Rows are points. Each table stands for the endless flat space through its points: a line for two points, a plane for three, and so on. Write the one point that lies in both, or say that there is none.

First (2 x 3):
[[-32 -21  31]
 [-23 -27  29]]
Second:
[[ -6 -28  30]
 [ -4 -50  20]]
They share: [ -5 -39  25]

First:
[[ 11 -36  32  27]
 [ 47 -56  16  19]]
Second (3 x 4):
[[ 12 -43  21  50]
 [ 26 -23  14  22]
 [ 16 -19   7  30]]
They share: no point

First, 2 rows:
[[ 48  37 -20 -46   3  23 -21 -18]
 [ 57  33 -10 -55  -7  16 -25 -10]]
Second:
[[ 41 -19 -56 -23  41  19 -45 -49]
 [ 15  71 -52 -53 -13  24 -29 -48]
 [ 30  32 -51 -12  24  24 -13 -27]
 [ 50  54 -41 -34  -2  52 -14 -29]
 [ 10  67   2  -6  39  -7  32  24]]
They share: [ 39  41 -30 -37  13  30 -17 -26]

First (4 x 11):
[[-45 -17 -32 -39  20 -14  32  50  57 -14  13]
 [-28  -2 -32  -3  11 -44  26  30  13  -4  15]
 [-11 -22 -34  18  14 -58  25  36  18  13  41]
 [-48 -13 -23 -34  19  -9  41  38  33 -29  -2]]
Second (3 x 11):
[[-24  -6 -52 -18  19 -44  25  34  37  -8  12]
 [  8 -22 -56 -12   1 -40   1  50  57  10  12]
 [-40  12 -68 -16  33 -54  43  24  21 -10  12]]
They share: no point

First:
[[ 24  40   1   6  35  42 -15 -43 -14  38   3   8]
 [ 28  22 -11  20  41  36  15 -50 -20  30   4  -4]
 [ 29   7 -22  17  -9  44  29 -60  38  30   4  27]
 [ 39  -2 -23  -3   3  18 -91 -24 -19  24  42  14]
 [ 12  79   4 -35   7  43 -57 -22 -22  21   9  37]]
Second:
[[-30   2 -25  27  19  56 -85 -61   5  46  49 -27]
 [ 22  28 -28 -28  41  33 -41 -38 -11  39 -15  16]
 [ 24  33   9  -6  35  16 -69 -34   9  38 -14  10]
 [-18  -7 -65 -34  54  53 -34 -55 -46  36 -21  -1]
 [-30 -20 -77 -55  46  63  -2 -66 -58  30 -32  18]]
They share: no point

First, 2 rows:
[[ 28  38 -37 -17 -24   9 -23 -10  16  12  -4 -37  23  17  45   2 -18  30]
 [ 58  23  -7 -41 -21  33 -50  14   4 -12 -31 -22  -1  26  33  17   0  24]]
Second (7 x 18):
[[ 59  69 -51 -22  14  -8 -27   1 -14  48  43 -75  -2   7  21  56 -11   8]
 [ 28 -13 -32 -32  -6  60 -23 -41  51  23 -62 -37  39  53  49   6 -30  41]
 [ 51  56 -44 -30 -42  14 -39 -17 -10   8  15 -55  11   3   6  19 -40  58]
 [ 82  33 -26 -33   5   3 -51   8   0  14 -22 -18  43   3  31 -13 -70  19]
 [ 38  80  18  24 -79 -24 -62  47 -27 -68   1  18 -23   4 108 -53 -47  26]
 [ 15  19   7 -26 -58  24 -53  -5  27 -41 -41 -15  27  34  75 -35 -23  57]
 [ 31  -8 -35 -84   9  46 -38 -39  47  36 -30 -80  71  37  -6  26  -2  56]]
They share: no point

First:
[[ -2  60   4  -8  20 -78 -43 -49  -5  17  34  20  10  31  38 -38  38  14
  -15  -4 -39 -28 -48  14]
 [ -5  53   4   0  17 -68 -44 -50  -8  11  30  25   5  29  44 -35  39   7
  -20  -9 -32 -20 -42  18]
 [-34  17 -31 -21   3   7  -7  -3 -32  33  23  40  10  53  22 -46  -3  26
   20   6  -6  -6 -49  45]]
Second:
[[ -60  -10   -7  -31   53  -77   -2   18  -14   16   12   51    4   42
    44  -83   59    7  -23  -25  -42  -21  -56   81]
 [  41   60  -37   25  -36   27  -45  -71  -44   -3   36   -4    3   37
    31   -1  -22   12   -8    8   17   13  -13  -19]
 [ -41   58   26    1    3  -40  -51  -47    2   18    2   99    6   52
    27  -32   49  -17   25  -11  -51  -26  -81   48]
 [   2   11  -58   18   -4   -4    1  -51  -52   12   34   -8   -8   48
    71  -53   18   14  -55   -6   25   36   19   10]
 [  19   89  -18   88  -52   -2  -51 -117  -11   26    3   54   19   46
    50    5   10  -46   -8    0   -5   28  -12   -4]
 [  -8   81    1   59  -27  -21  -53  -95    1   44   21   47   12   27
    58    4   12  -16   -2    4   -2   12  -18    3]]
They share: [-19  33 -10  -2   9 -30 -30 -32 -20  15  24  35   3  37  40 -37  23   9
  -8  -7 -16  -8 -40  32]

First:
[[ 13  18 -29  -2 -69 -43 -34 -13 -67 -45   9 -16 -41  57 -62  25 -38 -58
   29  10  31  28  26  15]
 [ 21 -11 -40   5 -31 -12   8 -30  -2 -75 -31   3  -7  -4 -40  15 -16  -3
  -27  26  13  -6   0  10]
 [ 23 -20 -43   2 -21  -6  18 -27  17 -79 -45  10  -1 -24 -30   7 -10  12
  -45  31  13 -15   1   2]
 [-33  20 -33  23  17  22  83  12  61 -19 -38  55   9 -71   2 -37  55  30
  -96  68  53 -30  68 -21]]
Second:
[[-21  20 -10 -32  -2  13   0   4 -14 -41  -8  19 -20 -20 -31 -24 -10 -40
  -37  40  58 -25  28 -23]
 [ 16  26 -51  29 -46 -24  25  -5   1 -36 -27  -5 -18  11 -38   1   9 -11
  -32  41  18  14  49   6]
 [ 12  44 -59   7 -28 -40  25  13 -19 -36 -29 -17 -12  -1 -34 -19  21  -9
  -52  59  18  16  47  -2]]
They share: no point
